Each row of a before or after table is a point. One or more steps were done to the points. Then noise was added and the rows were shuffled. The steps act on columns, c1 being the first. Name the steps. A step turns or swaps two columns, mirrors them in a line or flattens them onto one, adds a multiple of one to another, or multiplies or shifts one. Angles are multiples of 10 degrees, from the lower column toward the higher: turns from -170 to 170, lines from 10 to 170 but not 90. Use the fewest steps. Two steps may share a column if one is a turn and the other turns, adds or multiplies; they go together, in the order done. Otherwise the lowest column goes first.
In the rows, 128 means zero.

Before, 13 rows:
[[108 123]
 [119 138]
 [127 123]
 [134 133]
 [110  63]
 [213  41]
 [128 124]
 [157 122]
 [144  99]
 [163  86]
 [113 140]
 [148 134]
 [114 139]]
After (13 x 2):
[[188 158]
 [113 135]
 [140 161]
 [137 184]
 [115 159]
 [143 114]
 [128 104]
 [131 126]
 [126 109]
 [142 251]
 [129 110]
 [133 127]
 [125 136]]
Steps: turn c1 and c2 by 130 degrees

Before (11 x 4):
[[145  95 108 109]
 [110 102 172 142]
 [ 95 101 124 109]
 [131 197 129  99]
 [141 158 164 101]
 [ 55 170  93 129]
 [151 174 159 179]
 [ 75 111  92 189]
 [126 122  76 159]
 [ 87 143 167 120]
 [140  92 158 149]]
After (11 x 4):
[[153 123 169  62]
 [126  75 138 103]
 [ 95 106 113  69]
 [109 161  92 121]
 [159 140 177 138]
 [137 126  88  69]
 [149  86 116 108]
 [104  99 173  79]
 [131 173 180  58]
 [ 65 130 105 149]
 [ 47 160 156  88]]
Steps: turn c1 and c3 by -20 degrees; turn c2 and c3 by 50 degrees; shift c4 by -40

Before, 11 rows:
[[137 115 139 129 149 102 128 179]
 [111 137 133 127 137  70 131 116]
 [134 139 105 128  53 104 119 114]
 [ 85 103 117 143 141 122 135 129]
 [133 137 141 114 127 125  95 115]
 [142 130 108 106 102 119 132 127]
 [143 136 109 131 134  90 128 120]
 [145 102 136 116 144 118 129 132]
 [140 134 139 138 131 110 131 119]
 [142 144 137 113 130 128 125 135]
 [139 118 118 129 147 114 121 141]]
After, 11 rows:
[[125 138 124 127  10 101 106 123]
 [110 133 133 126 155 134 131 102]
 [115 135 135 117 138  92 109 109]
 [127 141 127 110 132 107 141 122]
 [102 129 135 136  86 117 111 121]
 [141 139 130 143 143  76 133 102]
 [116 138  94 136 129 116 135 135]
 [170 137 138 142 147 136 119 105]
 [111 116 126 130 133 117 133 136]
 [122 118 124 119 157 126 119 106]
 [119  81 125 120 165 129 141  89]]
Steps: turn c1 and c4 by -140 degrees; turn c2 and c8 by 110 degrees; turn c6 and c8 by 40 degrees; mirror c3 and c7 in the line at 50 degrees; multiply c5 by 1.6
